Each row of a before or after table is a point. The points were changed in one or more steps. Then noise was added and the rows were shuffled. The steps act on how far a point lies along the listed directions, d1 being the first. Write out the steps. A step turns or swaps two directions, mirrors them in a line or flattens them onto one, adds a multiple of one to another, or multiplies one. Angles are multiples of 10 degrees, from the lower direction toward the higher: turns from -170 to 170, lines from 10 to 170 but not 90. Use the fewest steps. Two steps may share a direction if one is a turn and the other turns, adds or multiplies; they go together, in the order done. Otherwise the lowest direction goes first.

Directions:
(1): [3.2 2.3]
(2): [ 2.3 -3.2]
Before:
[[-2.4  1.7]
 [ 0.5 -2.4]
 [ 1.9 -0.4]
 [ 1.6 -0.1]
 [-1.1 -3.6]
 [ 0.8 -0.2]
 [-2.9 -0.7]
 [-2.0 -1.0]
 [ 2.1 -1.3]
 [-1.6  0.8]
 [-0.3 -0.4]
 [-1.1 -0.9]]
After:
[[-4.1  0.5]
 [-7.3 -3.8]
 [ 4.2  1.1]
 [ 3.6  1.4]
 [-6.0 -7.1]
 [-1.0 -3.5]
 [ 3.7 -0.1]
 [-3.3 -2.6]
 [-1.1 -1.1]
 [ 1.6  0.4]
 [-5.5 -3.5]
 [-3.1 -0.2]]
Steps: multiply d1 by 3

Directions:
(1): [ 1.5 -4.0  2.1]
(2): [-4.4 -1.9 -0.4]
Before (12 x 3):
[[-3.7 -5.8  2.8]
 [ 3.5  4.1 -1.1]
 [ 0.5 -3.1 -0.2]
 [ 6.0  2.9 -0.4]
 [ 1.8  0.6 -1.5]
 [-6.7  2.9 -3.1]
 [ 3.5  3.7  2.0]
 [-2.6  4.4 -2.7]
 [-2.8 -0.7 -0.5]
 [ 0.6 -1.0 -0.2]
 [ 2.2 -2.7  1.8]
 [-2.8 -0.1  0.4]]
After:
[[ 6.3  2.7 -0.2]
 [-6.3  1.3 -2.1]
 [ 0.4 -0.9 -0.4]
 [-2.8 -0.9 -0.5]
 [-4.1 -4.4  2.1]
 [ 3.6  3.2  2.2]
 [-2.2  3.0 -2.0]
 [-2.6 -0.3  0.6]
 [ 3.8  3.3 -0.8]
 [ 1.7 -1.7  1.3]
 [ 1.7  0.4 -1.6]
 [ 0.1 -2.4 -0.6]]
Steps: multiply d1 by 0.7

Directions:
(1): [-5.3 -0.2 -1.2  0.8]
(2): [0.6 1.3 0.6 5.3]
(3): [ 0.7 -5.1 -1.3  1.3]
(4): [-1.1 -1.5  5.2 -0.1]
Before (14 x 4):
[[ 1.6  3.1  3.7  2.6]
 [-1.7  2.2  1.9  4.5]
 [ 0.4 -2.0 -2.5  2.2]
 [-0.4 -3.7 -0.9  0.3]
 [ 3.1 -2.2 -1.8  0.1]
 [-0.6  4.1  0.4 -0.6]
 [-1.7  1.3 -0.4  1.0]
 [ 3.1 -6.7 -4.0 -2.4]
 [ 5.5 -3.9  2.1 -0.1]
 [-0.6  2.6  1.5  2.2]
 [-3.0  3.1  4.6  1.5]
 [ 1.0 -5.4 -3.8 -3.0]
 [ 1.1 -5.4 -2.1 -1.7]
 [-3.1  1.5  1.6  1.5]]
After:
[[-2.8  1.4 -0.9 -2.1]
 [-0.2 -3.4 -1.7  1.4]
 [-0.6 -3.5  1.5  0.4]
 [-0.6  3.6  1.4 -1.2]
 [-2.7  0.0  0.7 -4.7]
 [ 2.6 -2.5  1.1  1.5]
 [-1.1  1.2  1.0 -3.1]
 [ 3.7 -5.2 -0.3  5.6]
 [-2.7  3.4 -1.8 -4.7]
 [-2.3  0.5  1.0 -0.9]
 [ 1.7 -3.8 -2.0  4.2]
 [ 1.1  2.0  0.8 -5.4]
 [ 1.8 -3.4 -0.7  6.3]
 [ 6.2 -3.0 -1.3 -0.7]]
Steps: turn d2 and d4 by 150 degrees

Directions:
(1): [-0.5  0.3  0.2 -0.2  6.6  1.3]
(2): [ 3.6  2.3  3.6 -2.5 -0.6  2.9]
Before, 10 rows:
[[-3.9 -1.1 -4.4  1.5  5.8 -1.5]
 [-2.9 -3.4 -4.5  1.9  3.8 -1.2]
 [ 1.5 -0.6  3.2  0.5 -3.3 -1.2]
 [-3.1 -0.8 -0.8  1.5 -0.9 -2.9]
 [-3.7 -1.8 -2.4 -0.3 11.5  0.5]
 [-3.1 -0.5 -4.0  0.7 -0.8 -2.4]
 [ 1.0  2.0 -0.2 -0.8 -4.1 -1.8]
 [ 0.7  2.2  2.6 -2.4 -2.1  2.1]
 [-3.0 -2.3 -1.4  1.4 -1.3 -1.7]
 [-2.4 -1.7 -0.5  1.5 -0.5 -1.5]]
After, 10 rows:
[[-1.4 -1.7 -2.5  0.8  6.7  1.0]
 [ 0.6  1.4  2.1 -3.5 10.7  4.3]
 [-1.4  0.8 -1.8 -0.4  8.3  1.3]
 [-3.2 -0.5 -0.7  1.5  1.9 -2.1]
 [-0.2 -1.3  1.9  1.5 -3.6 -2.7]
 [-3.2 -0.3 -3.4  0.4  2.4 -1.5]
 [-2.2 -1.5 -0.4  1.3  1.5 -1.2]
 [-2.9 -2.0 -1.8  1.2  1.8 -1.1]
 [-0.6  1.2 -1.9  0.3 -3.2 -2.8]
 [-0.6  1.8  1.7 -1.8 -4.3  0.8]]
Steps: turn d1 and d2 by 40 degrees

Directions:
(1): [ 2.3  0.8  1.7  1.5  3.7 -4.0  2.6  3.6]
(2): [-3.8 -2.6 -3.4  1.2  3.9 -2.5 -1.3 -1.9]
(3): [ 0.4  1.5  2.8  4.8  2.0  2.1 -4.3 -0.5]
(4): [-5.8  2.5  3.9 -0.1 -0.9 -1.1  1.8 -0.2]
(5): [-2.2  2.6 -3.5  0.3 -0.7  1.1 -1.8  5.7]
Before (10 x 8):
[[ 3.3 -1.7 -4.4 -0.8  2.3 -0.3  0.8  2.1]
 [ 3.1 -1.6  5.0 -1.6 -0.1  0.0  3.6 -3.2]
 [ 1.0  2.0  0.8 -0.9  0.2 -1.9  1.3  2.9]
 [ 0.2  1.1  0.1 -1.4 -3.8  5.4 -1.6  1.8]
 [ 3.7  2.0  2.0  0.6 -1.3  0.0  3.0 -0.1]
 [-1.6  4.5  3.6  3.4 -2.7  5.4 -4.6  2.2]
 [ 1.5 -3.1 -1.2 -3.5  3.4 -4.3  2.2 -2.2]
 [ 5.8 -2.6 -1.6  0.2  1.7 -0.5  0.1 -2.8]
 [-2.0  3.5  4.4  1.0 -3.9  0.5  0.1  0.5]
 [ 1.2  4.6  0.6  0.5 -1.7  2.8 -2.3  2.6]]
After, 10 rows:
[[ 3.7  1.6  1.7 -0.5 -1.6 -0.1  3.7 -0.1]
 [ 1.5 -3.7 -1.3 -4.9  3.2 -4.9  3.1 -2.5]
 [ 5.8 -3.6 -1.0 -0.4  1.2 -1.2  0.9 -3.6]
 [ 1.1  4.9  0.5  1.2 -1.3  3.0 -2.8  2.7]
 [-1.7  4.9  3.9  4.7 -2.2  6.3 -5.6  2.7]
 [-2.5  4.1  3.9  1.9 -4.0  1.1 -0.6  1.8]
 [ 1.0  1.5 -0.2 -2.2 -0.7 -2.4  2.6  3.1]
 [ 3.1 -1.5  4.5 -2.2 -0.4 -0.1  4.0 -2.7]
 [ 4.0 -2.7 -4.1 -1.8  2.2 -0.8  2.2  0.9]
 [ 0.7  2.0  1.4  0.4 -2.8  6.1 -3.2  1.5]]
Steps: add -0.7 times d1 to d3; add 0.3 times d4 to d5

Directions:
(1): [-2.3 -1.8 -1.8  1.8  1.7  0.8  2.4 -2.9 -6.3  2.3 -2.5]
(2): [ 2.1  3.1  0.8  2.7  3.5 -0.3  2.0 -0.2 -2.6 -3.2  5.3]
Before, 14 rows:
[[ -3.1  -3.7  -1.1  -1.0   0.6   2.5  -0.3  -2.9  -2.6   4.2  -5.3]
 [  1.2   2.7   0.5   5.3   4.7   1.2   2.8  -0.4  -5.7  -1.7   6.5]
 [  4.6   4.6  -1.1   3.0   3.8  -0.7   2.6  -0.3  -1.5  -4.5   7.2]
 [  1.6   2.9   1.6  -1.5   0.3   0.5  -1.7   1.6   1.9  -1.9   4.8]
 [  2.0   1.8   0.5   5.4   5.8   1.8   5.2  -3.1  -7.3  -3.5   5.5]
 [ -2.8  -4.2  -2.2  -0.2  -2.4   1.9   0.8  -5.7  -5.6   5.7  -6.7]
 [  1.1   0.9   1.3  -4.9  -4.7   0.4  -3.8   1.5   5.2  -0.6   0.3]
 [ -3.0  -1.9  -3.7   1.1   2.1  -0.4   1.3  -4.3 -10.5   4.9  -5.3]
 [  3.4  -0.1  -0.9   0.7   0.3   0.8   0.3  -0.9  -2.3   1.1   1.4]
 [ -0.4  -0.2   0.7  -0.9  -2.3   0.9  -1.3   1.8   3.4   0.9  -2.3]
 [  0.2   1.5   0.9   4.6   5.5   1.5   4.3  -2.1  -6.3  -1.4   3.7]
 [  0.6   2.5  -0.1   0.7  -1.3  -0.2  -1.1  -0.6   2.5  -1.8   0.9]
 [  2.4   2.6   1.1   0.7  -0.2  -0.6   1.4   1.6   2.0  -1.5   1.4]
 [  2.4   1.1  -0.4   2.8   3.3   0.6   3.6  -2.1  -5.1  -3.1   4.7]]
After (14 x 11):
[[ 1.6  2.7  2.1  3.5  4.4  1.0  2.6 -0.1 -1.9 -3.0  5.3]
 [ 0.6  0.8 -1.0 -1.7 -0.5 -1.5 -2.5  0.2 -0.8  1.3 -1.5]
 [ 3.4  1.9  0.4  2.2  2.6  0.2  2.6 -1.0 -2.5 -4.1  5.7]
 [ 4.2  4.2 -1.5  3.0  4.0 -0.7  3.1 -1.0 -2.8 -4.1  6.6]
 [ 2.1  3.5  1.2  4.6  4.1  1.1  1.8  0.7 -3.1 -2.4  7.5]
 [-0.8 -0.5 -0.4 -3.3 -3.3  1.2 -1.8 -0.8 -0.3  1.3 -1.8]
 [-0.1  2.1 -0.8  1.7 -0.6  0.2 -0.2 -1.6  0.5 -1.0  0.1]
 [ 1.7  1.7  0.5  1.3  0.5 -0.2  2.3  0.3 -0.3 -0.7  0.3]
 [-1.2 -0.8  0.0 -0.4 -1.9  1.4 -0.5  0.8  1.5  1.7 -3.3]
 [-0.1 -2.2 -0.2 -2.3 -4.2  1.0 -2.2 -2.3  1.7  3.0 -3.7]
 [ 0.2  1.8  0.5 -0.2  1.3  1.1 -0.4  0.1 -2.2 -0.7  3.4]
 [ 3.7 -0.1 -0.8  0.3  0.0  0.8  0.1 -0.1 -1.5  0.7  1.9]
 [-1.4 -2.4  0.1 -2.4 -0.5  1.9 -2.2 -0.7  1.9  2.4 -3.4]
 [ 3.7  3.2  1.8  4.0  4.5  1.2  3.5 -1.1 -3.1 -5.4  7.3]]
Steps: multiply d1 by 0

Directions:
(1): [ 0.4  3.6 -1.5  1.9  0.9  2.2 -4.7  5.6  2.3  0.4  2.8 -1.0]
(2): [-4.2 -1.4 -0.4 -0.1 -3.3  1.7 -1.9  2.8 -1.9 -2.1 -3.0  5.4]
(3): [ 2.2  4.1  2.1  1.1  3.7  0.6 -3.2 -4.0  0.1 -1.3 -2.5  4.0]
Before, 11 rows:
[[ 3.9 -0.7 -1.2 -0.7  3.0 -2.3  2.1 -2.6  1.3  2.1  2.2 -4.1]
 [-3.1 -0.9 -1.5  0.9 -3.3  2.1 -2.0  5.3 -0.5 -0.3 -0.6  1.6]
 [-2.8 -0.5 -0.9  0.1 -1.6  1.3 -2.6  3.7 -0.8 -2.1 -2.9  4.8]
 [ 0.4 -1.6  0.3 -2.2 -1.7  0.2  1.0  1.0  0.1  0.7  1.7 -1.6]
 [-0.4  1.3 -0.4  0.8 -0.9  1.3 -2.3  3.6  1.7  0.6  1.4 -2.7]
 [-3.0 -1.0 -2.3  0.4 -2.0  2.0 -2.1  3.0 -0.5 -2.0 -3.1  4.3]
 [ 1.8 -1.8  1.8  0.0  1.5 -2.9  4.1 -5.2 -0.1  1.4 -0.5 -2.7]
 [ 3.2  3.5  0.5  0.5  2.5 -0.6 -0.2 -3.7  0.0  1.7 -0.8  0.4]
 [-1.6 -0.7 -0.8  0.7 -1.1  0.8 -2.9  3.3  0.6  0.5 -2.2  2.0]
 [-1.5  2.3 -1.2  1.1 -0.5  1.8 -3.2  4.9  1.9 -0.1  1.4 -1.2]
 [ 0.8  0.5  0.3 -0.9  0.0 -0.9  0.3  1.0  2.0  1.6  2.1 -1.0]]
After, 11 rows:
[[ 0.8 -1.7  0.3 -1.9 -1.2  0.1  1.0  1.0  0.2  0.7  2.0 -2.1]
 [ 7.3  0.6 -0.8 -0.3  5.6 -3.8  3.7 -4.9  2.9  3.8  4.9 -8.4]
 [-2.1  2.1 -1.3  1.2 -1.0  1.9 -3.5  5.3  1.7 -0.5  0.8 -0.3]
 [ 2.1  0.8  0.5 -0.9  0.8 -1.3  0.6  0.1  2.3  2.0  2.6 -2.4]
 [-6.3 -1.8 -1.1  0.0 -4.4  2.6 -4.3  6.1 -2.5 -4.0 -5.4  9.4]
 [-6.2 -2.3 -2.5  0.4 -4.9  3.3 -3.7  5.1 -2.0 -3.7 -5.6  8.8]
 [-3.8 -1.3 -1.0  0.4 -2.4  1.6 -3.8  4.5 -0.2 -0.7 -3.4  4.6]
 [ 4.4 -0.7  1.9  0.0  3.3 -3.7  5.3 -6.7  0.9  2.7  1.4 -5.9]
 [ 0.0  1.2 -0.5  0.6 -0.9  1.1 -2.4  3.3  1.9  0.8  1.5 -2.9]
 [ 4.9  4.1  0.8  0.5  3.9 -1.2  0.5 -4.9  0.8  2.5  0.5 -1.8]
 [-6.0 -1.8 -1.8  0.6 -5.5  3.2 -3.6  7.0 -1.6 -1.5 -2.6  5.2]]
Steps: multiply d2 by 2
